Each row of a before or after table is a point. One or more steps were done to the points. Then noise was added and the rows were shuffled. The steps act on columns, c1 being the first. What was done? A step turns or swaps two columns, mirrors them in a line or flattens them onto one, adds a multiple of one to another, or multiplies or shifts one. Angles are multiples of 10 degrees, from the lower column toward the higher: turns from -170 to 170, lines from 10 to 170 but not 90. Use the fewest steps. Two steps may share a column if one is a turn and the other turns, adds or multiplies; they go together, in the order done. Otherwise the lowest column goes first.

Before, 12 rows:
[-60 25]
[21 -48]
[-40 -13]
[31 -1]
[-29 -9]
[18 -30]
[7 -22]
[-41 14]
[-1 -5]
[16 -21]
[35 14]
[47 -23]
After:
[36 -20]
[46 -25]
[-18 10]
[1 -2]
[-23 12]
[14 -9]
[-56 32]
[-37 21]
[24 -14]
[21 -12]
[20 -12]
[26 -15]
Steps: flatten c1 and c2 onto the line at 150 degrees

Before:
[-5 31 -44 7]
[4 -24 -2 -11]
[-28 -14 -16 -7]
[38 14 -42 34]
[28 -41 12 -3]
[-36 -31 -11 14]
[17 -14 7 1]
[42 22 -60 16]
[-5 7 -7 12]
After:
[-5 -26 -2 -13]
[41 14 -41 14]
[16 -40 11 4]
[-32 -11 -16 -12]
[47 24 -59 -13]
[15 -13 4 4]
[-43 -32 -12 9]
[0 6 -7 9]
[5 32 -45 -14]
Steps: add 0.3 times c2 to c1; add 0.5 times c3 to c4

Before:
[-3 10 27 29 0 15 -1 -13 -44]
[-36 9 -9 -39 13 -27 50 -30 -13]
[-15 19 21 40 31 -8 2 -2 -18]
[16 6 -4 8 26 -21 -1 0 -39]
[28 7 15 16 3 17 12 -17 -18]
[-21 -31 -11 -11 9 -2 38 -9 -25]
[24 9 -11 4 8 5 -15 11 -60]
[9 -11 7 -7 18 3 -23 -22 -6]
[18 16 -2 -9 -20 -12 4 -16 -38]
[-31 8 15 17 20 21 30 -3 11]
[12 1 15 49 -1 -1 -5 7 -34]
[6 10 -9 0 5 -1 -26 -15 7]
[14 6 26 1 9 -10 -20 13 -16]
After, 13 rows:
[-6 0 -6 1 10 -1 -26 -23 -8]
[-29 -5 21 7 22 -22 -2 -2 20]
[34 -4 -8 16 20 21 31 8 12]
[2 -1 32 2 9 -9 -21 8 5]
[7 -1 -20 -39 16 -26 50 -16 34]
[-14 1 33 15 6 18 12 -14 -4]
[-49 3 30 2 12 4 -15 5 31]
[-3 -8 12 -8 3 3 -23 -29 -2]
[12 -4 15 42 35 -7 1 -1 25]
[-31 13 20 -10 2 -13 3 -16 16]
[-14 1 33 50 1 -3 -4 5 18]
[-7 -10 -7 -10 -18 -3 38 3 34]
[-1 2 38 27 8 16 0 -14 36]
Steps: turn c1 and c9 by -140 degrees; turn c1 and c3 by -40 degrees; turn c2 and c5 by 50 degrees; multiply c2 by 0.4; add 0.3 times c7 to c8

Before (10 x 12):
[-12 -1 2 -18 -8 2 11 -3 -5 11 -31 13]
[-2 -6 -8 -7 0 30 4 -4 1 -11 2 -5]
[13 -8 4 -13 10 -2 -6 -47 -44 2 -5 -15]
[-6 -4 -5 -3 -8 1 -7 3 -17 6 9 20]
[-5 36 -4 -3 -9 1 4 -1 -10 2 -60 -7]
[4 7 5 -21 -4 39 -15 11 1 3 -2 -9]
[-11 -2 -1 -12 21 -3 17 -5 -21 -11 3 11]
[-9 1 -10 -16 1 -5 -15 4 -11 -19 4 48]
[-14 24 -4 -5 22 -5 5 -24 3 -12 8 1]
[10 -9 0 -6 -4 -5 -8 9 5 8 -5 -13]
After (10 x 12):
[6 15 0 -19 0 38 -15 3 -9 11 -3 -9]
[-22 -2 -6 1 8 -3 16 -11 -25 -6 3 11]
[3 -10 -2 10 12 0 -7 2 -44 -46 -5 -14]
[-4 0 -5 -13 -10 2 10 11 -14 -3 -31 12]
[0 -4 7 6 -7 2 -5 6 -15 2 9 19]
[10 -10 1 -7 1 -5 -7 8 1 10 -5 -14]
[-2 -1 6 -6 -1 29 8 -11 -3 -3 2 -4]
[-25 22 3 -6 7 -9 6 -11 1 -24 9 1]
[3 35 3 2 -7 -5 5 2 -10 -1 -60 -7]
[-7 0 14 -8 -4 -5 -11 -19 -17 4 5 48]
Steps: turn c1 and c5 by 40 degrees; multiply c5 by 0.7; turn c2 and c6 by -10 degrees; mirror c3 and c7 in the line at 100 degrees; turn c4 and c9 by 30 degrees; swap c8 and c10
